Each row of a before or after table is a point. One or more steps were done to the points. Then noise was added and the rows were shuffled. The steps act on how far a point lies along the listed directions, d1 being the first. Name the steps. A step turns or swaps two directions, mirrors them in a line or flattens them onto one, adds a multiple of one to another, or multiplies one. Angles are multiples of 10 degrees, from the lower direction toward the higher: turns from -170 to 170, lines from 10 to 170 but not 90. Use the fewest steps. Two steps may share a direction if one is a turn and the other turns, adds or multiplies; they go together, in the order done. Otherwise the lowest direction goes first.
(in the rows, 128 means zero)

Directions:
(1): 94	94
(2): 94	162
Before:
150	151
141	163
111	111
127	141
126	135
145	144
118	186
140	139
25	55
124	156
153	148
124	169
After:
89	119
164	249
114	126
101	123
122	112
99	104
69	118
118	106
116	101
121	126
139	148
118	95
Steps: mirror d1 and d2 in the line at 80 degrees

Directions:
(1): 106	140	75
(2): 133	186	139
(3): 182	128	105
Before (10 x 3):
134	160	162
137	137	86
135	155	133
134	147	191
121	212	215
143	129	99
177	143	169
126	137	153
145	162	129
134	86	165
After (10 x 3):
144	147	189
181	143	159
130	136	154
136	131	98
134	155	132
139	160	161
141	86	161
144	164	126
132	210	216
130	138	86
Steps: turn d1 and d3 by -10 degrees

Directions:
(1): 121	163	149	74
(2): 156	131	71	105
(3): 144	185	125	162
(4): 68	141	98	133
Before:
143	150	105	120
141	74	85	77
155	114	159	107
127	156	72	164
122	189	82	195
128	133	138	121
120	155	156	100
150	133	121	88
91	176	69	172
157	121	154	128
161	123	171	93
88	164	82	183
121	112	123	131
143	136	180	110
After:
151	128	83	129
165	114	143	132
99	234	139	186
184	99	117	110
168	95	131	116
70	212	121	160
135	124	117	130
70	197	125	172
133	164	127	114
106	86	153	43
114	113	137	125
96	196	148	141
151	132	120	87
175	105	106	138
Steps: swap d1 and d2; multiply d3 by 1.3

Directions:
(1): 161	163	115	85	158	86	94	95
(2): 128	157	98	201	136	84	127	140
Before (11 x 8):
119	113	112	176	91	123	151	143
127	143	111	175	138	97	128	149
133	166	75	221	126	52	115	150
137	128	134	119	112	119	124	128
111	103	131	138	111	150	146	137
141	178	102	106	165	71	107	93
132	146	113	143	142	101	125	138
111	125	144	127	121	145	122	145
136	130	109	148	141	104	118	117
118	107	132	144	119	170	152	161
110	131	104	196	116	98	130	152
After, 11 rows:
120	80	159	78	111	212	151	149
117	93	137	117	87	160	153	135
109	114	119	159	112	119	129	147
126	142	113	173	137	100	126	148
133	153	104	163	144	87	123	142
110	115	154	100	122	160	120	141
135	140	101	168	143	91	111	122
110	85	152	87	108	178	146	131
133	171	73	234	128	43	115	154
137	129	130	128	111	116	125	128
139	220	57	213	177	8	102	111
Steps: add 1.5 times d1 to d2

Directions:
(1): 100	197	110	95	155	118	128	104	83
(2): 102	99	135	173	179	155	137	153	75
(3): 147	76	80	113	129	124	138	65	101
(4): 142	138	85	104	121	211	115	152	135
Before (12 x 9):
106	100	100	171	175	140	147	147	85
161	84	78	121	130	186	128	157	135
136	211	123	94	114	176	119	152	149
117	101	82	137	164	232	135	194	100
105	168	180	141	109	72	141	135	148
162	93	161	108	69	66	121	80	176
132	206	140	78	81	196	90	184	205
111	149	190	138	131	70	114	155	153
106	155	134	96	117	121	129	115	132
127	122	98	119	98	119	119	84	141
100	140	167	145	178	89	165	105	77
109	125	189	169	133	155	119	217	180
After (12 x 9):
113	77	163	182	154	167	129	186	141
161	81	152	109	71	67	120	71	166
104	138	124	164	165	136	139	170	115
111	127	97	131	153	226	130	214	120
127	130	108	118	87	122	117	88	148
162	107	91	122	121	184	123	172	156
116	114	169	143	148	74	124	130	121
104	144	127	99	122	125	134	111	124
101	154	176	142	168	84	160	119	91
105	133	157	148	123	78	153	114	117
135	170	96	100	130	182	127	126	114
130	133	92	90	114	209	109	136	148
Steps: flatten d2 and d3 onto the line at 150 degrees

Directions:
(1): 119	162	106	115	112	155	58	151	141	132	63
(2): 173	156	126	124	163	94	128	183	69	160	124
(3): 170	161	139	101	109	147	150	119	183	196	142
(4): 172	101	147	179	141	165	117	183	167	100	140
(5): 59	156	112	110	148	155	150	185	140	133	167
Before (11 x 11):
202	173	149	84	115	111	152	87	170	203	116
125	71	168	153	143	112	149	100	126	105	165
179	186	138	76	68	139	120	104	181	207	92
116	78	133	159	114	120	118	71	158	77	127
134	72	133	161	138	141	136	117	132	59	123
88	77	139	163	126	120	141	117	164	98	165
151	152	132	94	94	93	128	50	124	177	97
187	166	146	90	110	115	145	89	139	207	123
117	82	145	168	120	116	177	94	152	72	171
184	161	113	107	120	98	109	123	125	182	93
86	145	126	97	136	118	138	109	129	113	123
After, 11 rows:
119	111	132	122	119	68	135	50	74	119	110
107	138	112	143	91	159	76	128	179	88	73
122	87	135	145	162	59	142	92	52	58	121
118	96	138	143	148	73	133	96	38	89	125
93	117	123	143	104	151	82	137	190	121	110
97	155	128	91	132	122	140	108	139	129	123
161	108	124	139	149	60	151	110	75	130	138
120	124	140	132	118	151	56	131	155	120	79
135	115	129	137	96	144	91	79	196	115	100
159	125	127	130	111	178	105	125	186	120	87
116	72	150	147	128	61	189	85	57	73	165
Steps: turn d1 and d3 by 150 degrees

Directions:
(1): 139	188	153	115	171	108	97	111	144	60	158	141
(2): 128	92	183	150	123	75	118	106	112	161	193	135
(3): 53	173	103	157	110	89	102	105	100	143	103	137
(4): 121	115	185	128	156	123	124	124	89	112	74	59
Before (12 x 12):
149	88	125	134	106	140	148	135	124	168	137	127
157	111	157	102	143	138	142	125	140	128	147	123
148	132	160	107	145	152	141	144	122	113	114	109
142	91	142	134	122	111	136	123	122	163	154	127
118	128	130	117	141	141	137	131	124	120	115	113
103	172	122	132	132	134	108	127	118	112	112	121
158	97	132	133	124	143	140	130	138	147	146	126
98	133	102	131	110	136	145	128	121	159	119	146
133	153	133	121	138	157	116	125	124	90	93	112
112	86	128	149	104	113	134	135	124	177	158	141
92	158	118	127	134	136	117	119	102	120	65	91
107	129	117	121	117	113	126	126	128	148	126	136
After (12 x 12):
134	186	74	102	137	203	126	145	147	66	53	122
158	83	161	140	128	125	136	122	124	155	154	114
105	192	81	122	128	161	115	140	134	99	92	132
109	49	203	168	112	62	124	113	92	200	195	116
92	190	73	109	139	182	126	137	116	91	6	82
157	102	169	108	140	123	138	121	140	138	170	130
106	124	130	123	121	107	124	124	121	150	125	128
139	57	206	153	127	62	128	102	98	188	199	117
146	68	172	143	117	118	141	125	99	173	136	95
96	135	111	125	121	144	145	131	111	148	90	123
118	139	113	111	143	158	141	139	130	110	93	109
148	145	139	100	143	170	144	151	132	104	100	112
Steps: add -1 times d1 to d4; multiply d2 by 3

Directions:
(1): 168	203	148	86	102	129	108	103	143	87	98	161	159	113
(2): 87	134	119	180	111	157	83	115	103	102	57	98	142	157
(3): 129	157	193	161	127	160	213	107	107	135	123	135	119	157
(4): 99	123	129	161	139	141	161	160	170	58	138	119	155	63
(5): 59	193	113	126	86	90	139	118	149	164	146	99	109	113
Before, 11 rows:
113	93	72	126	125	114	41	129	123	76	52	110	169	112
108	157	121	120	100	117	130	113	107	132	89	122	129	155
91	136	98	124	105	85	122	125	124	160	137	118	77	130
81	81	70	119	131	92	113	183	180	122	160	110	128	72
169	110	136	163	122	193	53	129	105	46	30	128	169	132
89	152	117	180	102	153	82	119	106	123	85	109	135	213
135	84	96	97	160	83	170	174	189	143	226	135	143	57
96	136	145	182	111	129	154	153	140	102	122	100	152	101
81	136	106	138	105	106	145	162	187	108	144	126	137	78
114	76	107	146	152	137	133	150	130	115	179	129	122	105
157	148	118	86	83	137	25	69	96	80	30	146	156	183
After (11 x 14):
94	143	117	136	108	120	141	127	115	124	98	112	128	144
90	135	97	125	103	85	122	126	125	159	136	119	75	131
119	164	151	155	98	125	132	132	128	115	108	114	153	123
167	119	103	60	142	75	143	146	173	162	209	154	143	84
104	160	111	112	92	101	124	138	177	121	132	140	138	99
79	139	117	191	108	155	92	128	108	118	90	102	136	203
143	105	116	115	137	130	112	128	120	130	166	146	120	125
160	101	133	172	126	193	60	139	109	40	36	123	169	124
112	93	72	128	125	111	43	130	125	77	50	108	171	110
108	96	106	140	109	147	67	111	119	50	59	114	161	139
115	116	78	82	113	86	85	154	164	142	139	129	126	100
Steps: flatten d1 and d4 onto the line at 40 degrees
